Each row is a point. A path goes straight from each point to the next, and from the last back to the first. The post is the endless flat space through its rows: a point in 2 columns, a line in 3, a plane in 4, and so on, so that a path can go around it. Count how often the path circles the post. Going back the other way cancels.
In the rows, 128 means zero.

Post, 2 rows:
[[ 93 160  98]
 [161 118 152]]
Path, 13 rows:
[[101 130 114]
 [133 129 101]
 [159 144  85]
 [114  87  71]
 [ 80 130 137]
 [117 172 151]
 [139 182 123]
 [190  96  98]
 [ 87 102  88]
 [109 136 134]
 [158 138 172]
 [135 190 174]
 [147 109 189]]
Times around: 1

Post:
[[181 198 145 155 116 106 165 114 160]
 [110 171 138 162  97 104 201  85 170]
 [135 137 146 211 160 148 128 155  95]
 [134 131 165  77 102 140 135 156 120]
 [163 116 175 110 168 140  96 124  94]
 [120 109 112 124 195 131 111 165  84]
 [119 100 128 134 167 108 201 129 138]
 [117  63 162 139  94  82 133 132 106]]
Path:
[[126 110  76 135 150  82 123 234 122]
 [116 110 141 172 153 141  90 114 120]
 [165 163 137 124 116 152 134 131 113]
 [142  75 208 149 113 130 160 154  68]
 [184 166 147  68 191  84 130 164 105]
 [109 128 141 172 153 103 127  99 131]
 [169 100 143 182 144 109 148  89 151]
 [143 147 145 140  85 140 115  98  88]
 [176 160 156 170 176 108 160  82 108]
 [142 143 169  83 153  97 141 124 114]
 [130 172 106 121  94 128 159 131 100]
 [130 128  59 138 140 134 145 209  98]
 [145 139 137 165 151 146 121 187 126]
 [171 120 150 163 120  40 117 154 123]
 [116 122 144  88 149  95 146 181  85]
 [168 131 130 180  95 119 104 127  79]
 [123 109 113 122 133 168 142 194 116]]
Times around: 0
